Every row gives one point. Each copy is the shape, with its points in the same order, turned, moved and blurred by noise. Some copies are also mirrored. Which?

Shape (6 x 3)
[[ -1  -9  11]
 [ -3  29  -2]
 [ 60 -11  17]
 [  3  33 -27]
 [-33 -17 -14]
 [-12   9  -8]]
Copy 1 (6 x 3)
[[-12 -16  16]
 [ -6  21  -1]
 [  3 -48 -36]
 [ 18  29  -4]
 [  3  -1  49]
 [ -1   9  18]]
Copy 1 is: mirrored
Copy 2 (6 x 3)
[[ 13   7   5]
 [-25   8  13]
 [ 26 -49  24]
 [-44  -9  -5]
 [  6  28 -27]
 [-14  13  -4]]
Copy 2 is: mirrored
Copy 3 (6 x 3)
[[ -3  -5  -1]
 [-36 -32   4]
 [ 13 -28 -55]
 [-57 -25  -8]
 [-26  23  20]
 [-29  -7   6]]
Copy 3 is: mirrored
Copy 4 (6 x 3)
[[ -9  -5 -11]
 [-24 -32  15]
 [-51  38   3]
 [-18 -29  42]
 [ 28 -19  -1]
 [ -4 -24  13]]
Copy 4 is: mirrored

Shape (9 x 4)
[[ -3  -9   3  19]
 [-10   2 -11  -2]
 [ 10  -4  12   4]
 [ -4 -11 -11  -4]
 [ 10  -9  -8  15]
 [ 17 -13  -5   9]
 [-17  -7 -13 -60]
 [ 12  11 -11  11]
 [  6  -4 -10  19]]
Copy 1 (9 x 4)
[[ 14   0  13 -10]
 [ -2  -1 -11 -12]
 [  5  -7  10   8]
 [ 11   2 -12  -4]
 [ 10  14  10  -1]
 [  8  13   9   9]
 [ -9 -21 -60   6]
 [-11  14  12  -5]
 [  6  13  10  -9]]
Copy 1 is: mirrored
Copy 2 (9 x 4)
[[  7  19  -2  -7]
 [-14   5  11  -2]
 [ 14   3  -1   5]
 [-11  -1  -3  -7]
 [ 10   6   2 -17]
 [ 13  -2  -3 -13]
 [-46 -35  -5  23]
 [  9   1  20 -11]
 [  7  11   7 -17]]
Copy 2 is: only turned
Copy 3 (9 x 4)
[[  1 -15   0  14]
 [ -5  -6 -13  -6]
 [ 11  -6   9   7]
 [  3 -14  -7 -13]
 [ 16 -16  -6  11]
 [ 20 -15  -5   8]
 [ -8  17  -2 -59]
 [ 13  -1 -20  14]
 [ 10 -17 -10  10]]
Copy 3 is: only turned

Shape (12 x 6)
[[ 30   5 -21  31   2   3]
 [ 16 -28  29 -37  -1  -6]
 [-14   4   7 -30   8  -5]
 [  1   7 -41   0 -31  15]
 [  1 -19 -20  10  10   0]
 [ 16  11 -33   5  -8   7]
 [ 11  25 -29  13 -15  26]
 [ 31   9 -39  16   5  39]
 [ -4  -1  14 -31  36 -32]
 [ -2  -1   6 -22  10  -4]
 [-33  -6  22 -19  22   0]
 [ 33   5  -1  28 -22  10]]
Copy 1 (12 x 6)
[[-11  22  33  11  19 -17]
 [ 10  17 -34 -36  21  31]
 [ 19 -15 -34  -5  10   4]
 [  5 -23  23  21  53   5]
 [ 12  16   9  17  15   9]
 [  1  -3  14  18  40 -12]
 [  5 -15  26  12  40 -24]
 [ 18  14  40  18  51 -32]
 [  4  11 -58   8   2  -2]
 [ 14  -1 -25  -4  18   1]
 [ 31  -8 -33  -2 -18   4]
 [-19  12  34 -24  26 -10]]
Copy 1 is: only turned
Copy 2 (12 x 6)
[[ 30 -25 -24 -15   9 -19]
 [ -8  51  -1  17   1 -29]
 [-18  18  11  10 -19  -8]
 [-15 -18 -14 -29  29   9]
 [ 13   6 -31 -20  -6   1]
 [ -4 -25 -18 -21  17 -14]
 [  7 -31   3 -31  18 -11]
 [  8 -25 -16 -56   9 -27]
 [ -6  25  -7  28 -46 -29]
 [ -8  16   0   5 -20 -15]
 [ -5  30  12   9 -39   3]
 [ 35 -13  -6  -7  27 -17]]
Copy 2 is: only turned
Copy 3 (12 x 6)
[[ 19  46   1  11   6  18]
 [-16 -13 -25   3  26 -33]
 [  8 -22 -23  11 -13 -13]
 [ 55  15   8 -10  -1  -2]
 [ 17  20 -28  -6   1  15]
 [ 40  28   0  11   0   5]
 [ 44  35  13   5 -17  -5]
 [ 44  60  -9  10  -6  -7]
 [-13 -24 -40  37  -2   1]
 [  4  -9 -23  14  -5 -11]
 [-11 -20 -36   1 -29  -7]
 [ 10  43  22  -2  12  -1]]
Copy 3 is: only turned
Copy 4 (12 x 6)
[[ 14   1   9   6  17  38]
 [ -3  22 -20 -23 -34 -14]
 [-17  -8 -12   2  -7 -26]
 [ 33  -5  10   1  37 -10]
 [ -9  -6   0 -17  19  12]
 [ 21  -3  -3  10  27  10]
 [ 37 -23   7  15  24  13]
 [ 39 -22 -14  -3  25  36]
 [-43   9 -24  11 -17 -11]
 [-13  -1 -16   1 -11 -10]
 [-34 -21  -5 -10 -17 -23]
 [ 30  10  22   1  -2  29]]
Copy 4 is: only turned
